Each row is a point. The points of each table are mixes of a few directions, plus a little noise. How many directions does each table use, and how many do they share? Where both have some left over, give the other angles between the two spaces (their principal angles), to ten degrees, smallest first.
(in the rows, 128 means zero)

First (4 x 2):
[[120 152]
 [110 183]
 [145  73]
 [135 105]]
Second (6 x 2):
[[142 151]
 [115 110]
 [117 110]
 [111 101]
 [106  95]
 [174 201]]
Directions: first 1, second 1, shared 0; angles 50

First (6 x 3):
[[151 147 123]
 [156 151 122]
 [149 146 123]
 [154 150 122]
 [ 41  56 148]
 [116 118 131]]
Second (4 x 3):
[[ 97  98 110]
 [117 135 207]
 [152 143  96]
 [146 138  99]]
Directions: first 1, second 2, shared 1

First (6 x 4):
[[187 129 130 126]
 [109  95 120 123]
 [ 97 166 135 136]
 [ 89 181 139 140]
 [112  42 108 112]
 [174 155 135 131]]
Second (7 x 4):
[[171 146 132 164]
 [ 68  92 120  84]
 [143  81 116 176]
 [104 104 122 117]
 [ 96 117 126 100]
 [179 191 143 143]
 [136 165 137 111]]
Directions: first 2, second 2, shared 1; angles 60

First (8 x 6):
[[ 75 139 152 140 158 114]
 [ 47 146 164 147 174 106]
 [153 122 117 122 114 134]
 [ 87 137 147 138 151 117]
 [150 123 118 123 116 134]
 [102 134 139 134 143 120]
 [244 102  77 101  63 160]
 [166 120 111 119 107 138]]
Second (8 x 6):
[[121 130 132 133 122 140]
 [ 88 142 154 122 138 115]
 [174 156  73 132 185 209]
 [ 88 133 162 107 141  64]
 [146 115 136 114  72 126]
 [ 79 116 157 156 120 101]
 [196 123  89 120 102 178]
 [132 110 122 140 144  90]]
Directions: first 1, second 4, shared 1

First (10 x 9):
[[120 131 116 136 161 131 121 143 126]
 [152 120 175  97  18 118 155  75 144]
 [111 137 132 120 153 127 130 129 144]
 [148 118 122 138 102 129 125 128 109]
 [126 131 147 113 104 124 139 110 144]
 [ 92 141  87 150 249 138 104 179 126]
 [104 139 130 120 169 129 128 134 147]
 [143 123 145 118  76 124 139 106 130]
 [111 134 105 143 191 134 115 156 123]
 [173 106 122 144  57 128 125 121  89]]
Second (9 x 9):
[[120 137 144 147 148 162  59 188  74]
 [180  92 110 154 100 132 135 134 120]
 [ 86 154 129  85 115  77 152  85 170]
 [136 120 125 117 101 103 136 115 148]
 [ 86 158 117 107 134  94 130 110 129]
 [164 101 129 134 101 127 140 124 146]
 [142 114 170 131 155 186 146 132 158]
 [125 127 138 115 101 107 105 135 136]
 [110 150  88 161 197 164 153 127  72]]
Directions: first 2, second 4, shared 1; angles 40

First (11 x 11):
[[ 67 180 134  83 137 133 131  92 113 238  32]
 [ 84 131 145  71 134 140 190  74 155 143  88]
 [167 140  95 123 133 111  87 189 105 110 114]
 [ 96 134 116  93 139 145 139 128 116 144 136]
 [101 121 169 124 151 138 116 148 115  85 133]
 [123 114 114 152 105 139 157  77 148 166 176]
 [152 117 120 120 130 119 128 152 133  85 134]
 [179 128  99 148 133 114  72 204 100  86 148]
 [154 105 152 169 110 118 144 100 160  98 145]
 [182 121  80 176  98 116 106 135 129 152 172]
 [100 116 182 145 136 135 135 108 136 104 130]]
Second (8 x 11):
[[135  90 130 156 133 102 112 164 166 147 135]
 [167 149 176  85 107  96 138 107 124 116 109]
 [116 107 123  65 141 143 134 118 106 143 107]
 [134 123 118 236 123 105 107 169 179 126 164]
 [142 165 155  56 115 135 150  81  86 110 103]
 [112 194 116 106 120 174 151  72  69  93 126]
 [114  96 101 208 139 121 106 174 171 143 156]
 [104  99 104 112 146 147 125 137 123 146 125]]
Directions: first 5, second 3, shared 0; angles 30, 50, 80

First (9 x 12):
[[117 118 106 150 106 152 114 106  96 128 117 141]
 [138 111  77 141  99 169 131  90 118 136 123 136]
 [130 178 218  92 197  22 145 221 174 126 126 115]
 [116 146 101 167 112 110 116 136  79 142  75 164]
 [ 65 129 175 167 120 116  72 141  46 107 112 149]
 [133  96 115 116 113 179 128  88 141 118 164 109]
 [145 140 142 106 150 103 148 149 164 132 135 117]
 [157 112 124  92 136 151 153 112 184 126 168  98]
 [151 120  94 121 119 149 146 108 150 137 132 123]]
Second (8 x 12):
[[161 141  88 144 109  92 153 126 100 165  91 201]
 [117 118 165 167 166 139  68 176  69 112 164  76]
 [103 109 161 164 155 159  66 156  75 104 163  70]
 [125 126 107 126 106 137 139 103 130 132 112 150]
 [129 137 112  75 101 124 184  84 207 131 106 150]
 [145 136  97 130 108 111 152 116 122 151 101 177]
 [ 92 116 163 100 138 168 116 113 175  91 159  62]
 [150 142 133 117 143  95 149 150 145 142 126 141]]
Directions: first 3, second 3, shared 1; angles 30, 50

First (8 x 14):
[[138 137 116 155 144 150 118  85 101 148 148 197 144 102]
 [137 113  46 111 123 143 153 107 125 134  57 141 159 132]
 [124 113 101 110  74 119 138 125 160 158  98 145 157 132]
 [112 146 238 150 114 101  93 157 145 133 222 118  95 122]
 [130 111  89 101  91 127 147 123 150 147  85 135 154 137]
 [152 118 169  54 156 157 161 120 121 126 138 117 108 146]
 [125 129 154 117 140 121 129 151 131 108 136  87 106 140]
 [106 157 110 226 182 106  84 155  92  72 140  84 102 113]]
Second (8 x 14):
[[ 69  80 121 159 158 156 146 153 114 177 141 113 101 154]
 [239 220 142  70  72  74  95  81 155  35 104 155 179  79]
 [ 57  70 119 165 164 162 149 158 111 188 144 111  95 159]
 [106 110 125 140 139 139 135 137 123 147 133 123 118 138]
 [199 187 137  91  92  93 107  98 145  68 112 145 161  96]
 [110 113 126 138 137 137 134 136 123 143 132 124 120 136]
 [137 136 129 123 123 123 125 124 130 120 126 130 132 124]
 [106 110 125 139 139 139 134 137 123 146 133 123 118 138]]
Directions: first 4, second 1, shared 0; angles 80

First (9 x 20):
[[143 138 115  88 132  88 128 109 113 163 129 119 127 186 132 123 147 125
   95 165]
 [152 160 116 158 109 135 119  91 140 102 188 153 103 113  73 136 170 149
  131  91]
 [100 106 139 185 155 160 161 147 135 102 139 117 113  75 125 125  96 142
  161 100]
 [ 59  78  74 131 147 138 202 116 161 148  94 148 155  83 154 116  74  41
   95  98]
 [109 157 131  34 143 132 104 149 126 150 127 132 117 202 136 133 161 168
  115 134]
 [140 106 143 135 103 134 108 152 128 109  82 131 138  97 148 130 101 107
  150 145]
 [179  85 133 171 112  81 144 134 111 111  91 117 103 103 134 117  88  99
  152 188]
 [151 164 152 184 102 168  87 116 135  83 179 141 122  84  85 141 163 168
  159  79]
 [115 159 150  67 149 122  95 136 103 181 123  95 173 207 165 127 151 155
   95 155]]
Second (10 x 20):
[[125 132 143 103 122 108 174 128 132 158 142 138 152  99 127 157 118 128
  151 142]
 [170 152 116 143 112 130  37 162 123  45 153 130 108 145 125  98 161 182
   90 113]
 [113 122 135 117 131 124 169 117 132 163 124 131 140 114 129 146 114 112
  146 136]
 [168 167 144  94  99  92 112 169 130  95 189 151 156  87 122 151 145 192
  130 139]
 [110 113 125 136 139 140 144 110 128 147 106 121 121 139 131 124 118 100
  133 128]
 [166 168 151  81  96  81 139 171 132 116 197 158 170  71 123 169 141 190
  143 146]
 [ 78  99 142 111 147 126 236  87 133 227 100 126 152 106 131 164  89  64
  174 147]
 [110 103 102 177 151 171  82 106 122 105  76 102  83 187 132  79 130  94
   98 105]
 [150 135 111 155 126 144  50 143 123  66 127 120  99 161 127  91 151 152
   92 108]
 [ 89  90 111 163 159 166 137  87 124 156  67 103  97 172 133 101 112  67
  120 116]]
Directions: first 6, second 2, shared 0; angles 40, 90

First (11 x 24):
[[111 111 159 113 164 119 144 133 119 145 169 106 113 178 123 102 112 115
  118 137 118 131  71 175]
 [137  81 160 111 137 143 132 138 108 143 162 135 115 155 116  85 137 158
  125 117 127 126 121 145]
 [ 70  83 124 170 143  46  86  93 148  45 104  89 125 129 208 159  95 101
   92 112 190 145 107 189]
 [115 122 102 185  69  79  87  89 151  84  72 136 110  87 171 149 119 137
  126 113 174 129 156 116]
 [160 168 126  95 139 181 157 153 119 174 146 144 149 129  80 123 148 126
  146 145  80 119 136  92]
 [152 184 122 117  94 153 161 149 123 186 119 140  87 123  83 119 122 142
  160 135 113 117 132 100]
 [140 128  89 148 103 134  95 116 140  80  81 151 173  66 152 168 153 135
  126 114 143 129 201  79]
 [133  97 160 149 101 117 119  99 127 157 156 145 103 162 116  72 130 148
  127 138 114 122  85 139]
 [136 171  90 101 135 151 145 175 123 110  85 119 133  76 127 186 128 129
  143 106 153 131 200  99]
 [139 203 102  91 143 161 171 177 122 156 109 116 121 107  96 168 120 114
  152 130 119 126 154 105]
 [116  62 175 129 181 123 109  87 129 127 204 127 181 198 135  76 144 103
   92 159  75 131  46 169]]
Second (9 x 24):
[[157 134 116 104 124 158 131 170 144 127 136 128 175  90 111 146 139 121
  104 119 120 123 166  86]
 [136  37 149 131 107 112 138  76 150  78 155 107 136 165 132 140 163 104
  152 113 126 165 163 147]
 [112 162 155 196 105 123 136 131 131 115 115 144 123  87 131  86 147 117
  148 115 117  99 166 131]
 [162  68 103  82 158 119 130 115 125 111 145 109 150 152 150 178 130 123
  113 106 139 149 104 115]
 [ 82 126 193 143 143 159 166 134 117 105 160 130 140 140 103  63 176 108
  173 134  91 134 195 182]
 [137 142 101  67 102 152 113 154 152 165 131 121 138 136  88 154 100 141
   97 166 133 151 122 103]
 [135 193 116 190 182  81 166 146  87 115 108 144 142  55 213 110 138 104
  138  53 126  67  84 114]
 [105 145 141 147 132 156  78 128 109 156 100 147  73 156  95 108 100 178
  124 177 137 113 121 149]
 [126 144  78  92  97  91  94  99 138 179 102 120  74 170 129 166  60 156
  103 168 163 150  32 124]]
Directions: first 5, second 6, shared 1; angles 30, 40, 60, 80

First (11 x 32):
[[112 108 155 109 115 137 132 160 106 130 113 157 124 110 141 133 129 134
  126 150 147 146 129  89 125 131 110  82 112 141 137 136]
 [111 114 126 153  87 141 137 127 142  69 133  90 126 139 155 112 109 125
  159 135 112 138 175 101 114 142 152 114 103 135  95 126]
 [140 111 126 179 159 145  94  54 128 122 143  54 145 129 122 165 144 103
  141  97  92  75 109 173 138 120 183 217 164 115 119 102]
 [112  54 199 116 116 145 115 174  85 147 101 157 144 102 147 192 120 119
  147 133 155 109 121  60 106  97 140  97 116 168 129 137]
 [116  47 204 153 127 169  95 140  70 139 104 149 153  71 173 173 127 110
  150 113 147  92 127 103 151 122 130 116 144 163 180 114]
 [145 137 130 111 138 113 126 166 130 169 121 191 140 113 132 117 114 134
  117 105 153 126 132 149 144 117  89 114 138 141 174 136]
 [160 148 114 142 160 119 108 127 134 183 131 180 153 103 134 113 119 125
  121  72 141 100 126 208 173 118  93 158 172 132 207 115]
 [ 83 122 146  86 116 147 153 120  85 101 125 121  77 116 113 117 170 142
   90 224 136 188  87  57 119 174 105  61  92 101 105 133]
 [129 183  65 119  94 100 165 127 189  76 146  82 110 195 108  87 113 144
  136 143 101 168 166 117  89 135 149 122  93 110  48 145]
 [175 222  49 103 179  76 138 102 182 182 155 139 127 171  65 104 140 141
   84  99 117 123  93 219 136 110 109 193 158  94 132 133]
 [126 160  91 132 113 117 145 112 161  93 140  89 114 163 118 102 124 132
  132 140 104 147 145 128 112 137 143 135 111 110  85 132]]
Second (9 x 32):
[[140 109 127 114 115 107 124 164 143 144 133 146 144 157 104 136 114 132
  142 133 137 122 135  95  94  90 147 139  94 150  96 153]
 [144 230  84 146 151 118 161 111 167 114 112 123 127 111 182 110 105 132
  112  32 111 132 161 234 175 164  88 112 220 100 182 100]
 [112  90 149 118 130 141 121 104 102 118 134  87 115 138  99 163 157 121
  122 178 118 126  90  78 100 124 164 141 103 122  83 130]
 [138  73 156 130 129 119 111 132 133 132 127  70 157 170  98 223 127 110
  159 115 111  78 110  72  61  62 217 184 113 154  42 145]
 [127 113 117 139 111 129 118 122 136 114 143 122 128 143 118  98 126 128
  143 152 125 134 144 118 124 128 137 142  95 131 114 133]
 [141 157 138  74 154  99 153 172 132 169 104 150 131 139 113 199 126 135
  101  95 141 124  92 113  94  93 125 103 158 133 109 144]
 [107  87 167 134 132 162 109 116  75 138 122 154 119  77 145 119 149 123
  118 161 144 131 107 119 164 155  98 106 129 129 183 113]
 [101 126 132 111 128 147 133 109  94 122 134 142  93 104 118  87 160 137
   97 198 136 168 101 111 152 172  90  93 106 103 151 121]
 [143 164  79 183 101 127 123 123 167 102 144 161 141 114 176  17  88 132
  157  88 127 138 213 211 188 161  84 132 135 130 196 113]]
Directions: first 5, second 5, shared 4; angles 60

First (8 x 32):
[[104  93 120  93 130 117 131 130 114 120 141  99 122 125 120 127 116 117
  132 123 153 141 141 136 103 152 147 110 130 145 153 163]
 [140 125 119 135 117  82 150 122 152 154 145 161 140 135 127 110 108 125
  142 124 166 126 111 138 159 128 131 115 104 146 142 140]
 [ 69 111 116 152 126 131 147  88  67 185 123 142 154 110 149 139 191 207
  125  94  75 132 122  87 161 110  61 214 126 123  81 117]
 [160 165 143 134 161 127 119 148 153 124 136 140 126 119 137 104 102 122
  141 157 153 128 140 149 157 123 123  84 117 135 141 110]
 [154 115 137 121 150 185 147 180 193 112 167  87 100 130 138 176  84  91
  125 139 144 106 129 126  71 111 154 121 139 114 121 139]
 [139 121 116 128 116  78 104 104 102 101  83 140 141 154  68 104 141  89
   99  89 146 118 135 159 113 154 122 117 153 157 147 142]
 [ 95 133 126 140  78 140 128  92  89 141 101 142 133 125 155 138 180 171
  126 130  56 140 106  87 152 121 127 183 120  93  96 104]
 [162 166 149 120 151 161  99 159 154  88 126 109 106 125 132 123 104 100
  132 168 131 129 144 146 113 130 157  78 135 111 142 105]]
Second (11 x 32):
[[132 136 124 119 102 109 119 123 130 110 117 136 128 139 137 110 122 120
  136 152 130 146 124 138 144 141 158  92 113 118 143 124]
 [ 92 109  85 144  88   7 121  50  46 151  70 190 187 153  84  64 177 151
  113  72 138 146 125 153 191 161  80 136 122 173 141 146]
 [ 94  92 131 116 195 112 138 116  75 174 152 116 139  95  81 128 141 147
  118  61 167 107 155 129 102 138  59 181 159 197 139 174]
 [156 185 159 140 124 169 101 135 137 107 110 134 106 118 145 130 140 132
  133 168  85 125 122 112 138 113 147 129 127  92 116  79]
 [137 124 128 133 105 142 136 134 151 122 129 127 121 139 135 148 125 117
  125 130 115 120 111 116 115 119 149 139 125 109 118 125]
 [134 153 144 123 160 150 114 142 125 122 134 118 119 110 138 120 123 136
  136 151 128 134 146 133 134 127 121 111 131 127 132 112]
 [102  88 111 124 191 125 151 141 119 162 164 105 147 113 120 132 114 142
  124  93 170 123 158 145 117 126  68 135 143 170 125 162]
 [117  76  78 154  92 100 167 122 157 144 130 138 163 169 138 145 122 123
  113  96 134 126 109 137 136 114 111 134 119 120  98 148]
 [137 126 116 119 109 134 134 150 168 104 139 117 125 145 163 126  96 113
  141 171 137 150 127 145 137 130 166  69 107 101 134 124]
 [158 171 163 129 132 191 112 155 158 104 132 114  93 115 150 150 121 120
  136 171  96 120 121 107 112 110 162 128 128  90 119  92]
 [149 150 169 107 109 170 115 139 140 108 132 115  81 113 119 156 128 106
  132 143 108 110 107  94  83 129 187 155 133 110 142 124]]
Directions: first 6, second 5, shared 4; angles 60
